Rows are points. The points of each table are mixes of a few directions, plus a little noise. How many directions does each table use, and how many do they share? Where both have some left over, give the other angles between the two spaces (their principal angles), to ten degrees, smallest first.
In the rows, zero is written as 100.

First (6 x 2)
[[154, 172],
[71, 64],
[76, 68],
[81, 76],
[110, 113],
[108, 109]]
Second (6 x 2)
[[118, 79],
[61, 143],
[66, 140],
[86, 115],
[141, 53],
[129, 69]]
Directions: first 1, second 1, shared 0; angles 80

First (6 x 3)
[[98, 100, 100],
[85, 123, 100],
[94, 108, 100],
[173, 7, 96],
[89, 113, 100],
[60, 152, 102]]
Second (4 x 3)
[[121, 171, 102],
[124, 127, 101],
[64, 63, 99],
[91, 39, 98]]
Directions: first 1, second 2, shared 1

First (5 x 4)
[[45, 132, 78, 118],
[79, 68, 102, 58],
[127, 92, 110, 102],
[75, 75, 100, 62],
[174, 131, 113, 160]]
Second (7 x 4)
[[128, 93, 110, 123],
[99, 88, 101, 188],
[46, 113, 84, 58],
[60, 99, 88, 143],
[170, 102, 121, 24],
[91, 105, 96, 66],
[104, 100, 101, 96]]
Directions: first 2, second 2, shared 1; angles 50

First (8 x 6)
[[81, 93, 148, 74, 128, 135],
[135, 116, 5, 151, 47, 34],
[124, 110, 39, 132, 64, 59],
[100, 98, 104, 97, 100, 102],
[108, 102, 80, 109, 89, 87],
[70, 86, 179, 61, 142, 154],
[89, 93, 133, 84, 117, 124],
[96, 98, 112, 95, 104, 105]]
Second (7 x 6)
[[71, 87, 178, 59, 143, 155],
[87, 94, 134, 82, 118, 124],
[105, 102, 87, 107, 92, 90],
[94, 97, 116, 91, 109, 111],
[122, 110, 42, 131, 68, 59],
[133, 115, 12, 146, 52, 38],
[89, 95, 131, 84, 117, 121]]
Directions: first 1, second 1, shared 1

First (9 x 8)
[[112, 94, 98, 85, 95, 103, 115, 109],
[116, 110, 95, 118, 100, 101, 112, 112],
[94, 100, 87, 110, 94, 105, 96, 109],
[121, 80, 88, 115, 96, 98, 141, 115],
[73, 120, 104, 92, 100, 105, 55, 89],
[122, 98, 134, 108, 123, 77, 124, 73],
[102, 106, 79, 81, 81, 110, 78, 122],
[50, 119, 145, 87, 130, 111, 83, 52],
[110, 73, 69, 105, 80, 89, 96, 119]]
Second (7 x 8)
[[104, 91, 125, 119, 100, 83, 107, 115],
[115, 111, 105, 98, 87, 100, 94, 118],
[108, 105, 102, 86, 117, 98, 108, 118],
[79, 111, 112, 96, 119, 104, 90, 118],
[97, 97, 102, 95, 116, 107, 125, 118],
[104, 85, 51, 92, 79, 95, 68, 5],
[92, 100, 103, 114, 83, 114, 109, 108]]
Directions: first 5, second 5, shared 3; angles 60, 70

First (10 x 9)
[[85, 100, 103, 101, 107, 123, 106, 123, 54],
[115, 85, 92, 82, 110, 90, 88, 69, 146],
[139, 124, 96, 79, 74, 69, 97, 90, 139],
[87, 91, 101, 108, 109, 109, 100, 100, 90],
[109, 68, 93, 95, 116, 74, 81, 38, 195],
[98, 100, 100, 98, 104, 109, 100, 106, 84],
[56, 102, 114, 155, 90, 107, 114, 122, 62],
[120, 96, 94, 76, 105, 93, 92, 83, 127],
[63, 112, 112, 140, 89, 118, 117, 140, 34],
[132, 125, 94, 62, 89, 108, 103, 126, 66]]
Second (10 x 9)
[[126, 122, 122, 35, 73, 118, 95, 80, 109],
[82, 86, 83, 143, 116, 87, 104, 112, 97],
[87, 120, 56, 79, 67, 99, 90, 63, 129],
[121, 115, 121, 50, 82, 114, 97, 88, 104],
[74, 98, 59, 134, 99, 86, 98, 92, 111],
[86, 105, 70, 105, 89, 94, 96, 85, 115],
[101, 114, 87, 74, 78, 104, 94, 77, 115],
[95, 91, 101, 120, 112, 95, 104, 112, 93],
[93, 70, 118, 157, 141, 90, 110, 140, 73],
[135, 77, 186, 100, 142, 112, 115, 154, 55]]
Directions: first 3, second 2, shared 0; angles 40, 60

First (11 x 11)
[[95, 84, 108, 69, 131, 132, 88, 112, 102, 90, 89],
[65, 85, 161, 160, 66, 140, 107, 118, 72, 147, 51],
[5, 93, 117, 128, 40, 96, 72, 101, 95, 122, 100],
[71, 72, 73, 130, 78, 95, 96, 82, 140, 92, 91],
[181, 129, 92, 54, 145, 74, 110, 100, 78, 80, 138],
[121, 137, 82, 129, 74, 72, 136, 96, 104, 114, 92],
[132, 106, 101, 93, 105, 74, 95, 90, 88, 93, 132],
[123, 73, 108, 109, 117, 116, 102, 95, 106, 97, 91],
[136, 106, 90, 51, 156, 131, 114, 116, 109, 81, 77],
[102, 122, 94, 64, 105, 75, 87, 99, 83, 90, 137],
[73, 93, 77, 110, 81, 90, 95, 90, 124, 92, 101]]
Second (11 x 11)
[[106, 101, 128, 91, 94, 135, 106, 102, 66, 77, 86],
[105, 143, 84, 61, 109, 98, 108, 107, 90, 83, 101],
[126, 159, 108, 76, 85, 132, 79, 89, 63, 79, 142],
[106, 15, 140, 116, 124, 69, 82, 112, 106, 140, 151],
[103, 19, 141, 137, 95, 66, 88, 100, 96, 131, 156],
[102, 50, 101, 111, 129, 97, 71, 89, 122, 95, 94],
[94, 163, 93, 100, 69, 139, 122, 105, 86, 97, 66],
[95, 94, 102, 108, 119, 113, 90, 111, 122, 133, 88],
[83, 74, 90, 97, 111, 63, 128, 117, 120, 106, 79],
[95, 141, 74, 104, 91, 116, 101, 92, 114, 99, 77],
[84, 142, 43, 95, 75, 73, 123, 76, 120, 58, 60]]
Directions: first 5, second 6, shared 3; angles 30, 90

First (9 x 12)
[[102, 96, 99, 104, 120, 113, 93, 86, 111, 107, 104, 110],
[64, 135, 167, 133, 102, 86, 63, 82, 128, 109, 73, 111],
[97, 110, 128, 103, 17, 73, 139, 123, 81, 89, 86, 105],
[125, 86, 83, 75, 33, 97, 103, 114, 95, 71, 84, 110],
[107, 97, 88, 86, 87, 86, 92, 119, 85, 97, 99, 81],
[101, 98, 131, 121, 125, 122, 79, 64, 126, 137, 108, 134],
[102, 91, 66, 93, 158, 102, 107, 110, 81, 116, 128, 69],
[118, 89, 98, 88, 63, 101, 93, 102, 100, 97, 94, 113],
[85, 98, 39, 97, 195, 120, 131, 101, 94, 78, 123, 69]]
Second (11 x 12)
[[95, 103, 102, 69, 87, 112, 141, 73, 132, 98, 105, 78],
[76, 115, 108, 174, 137, 93, 93, 126, 63, 81, 90, 146],
[71, 119, 110, 152, 128, 103, 128, 105, 87, 78, 94, 131],
[141, 74, 86, 13, 54, 100, 75, 83, 130, 131, 111, 47],
[113, 92, 96, 51, 76, 106, 112, 80, 128, 110, 107, 69],
[74, 117, 109, 167, 134, 96, 104, 119, 70, 80, 91, 142],
[127, 83, 90, 79, 86, 89, 49, 115, 88, 119, 101, 90],
[60, 125, 114, 162, 135, 106, 144, 101, 90, 71, 93, 136],
[117, 90, 94, 70, 84, 99, 85, 97, 108, 112, 103, 82],
[123, 86, 92, 72, 83, 94, 68, 104, 99, 116, 103, 84],
[103, 98, 99, 91, 96, 101, 100, 98, 104, 103, 101, 95]]
Directions: first 5, second 2, shared 1; angles 70
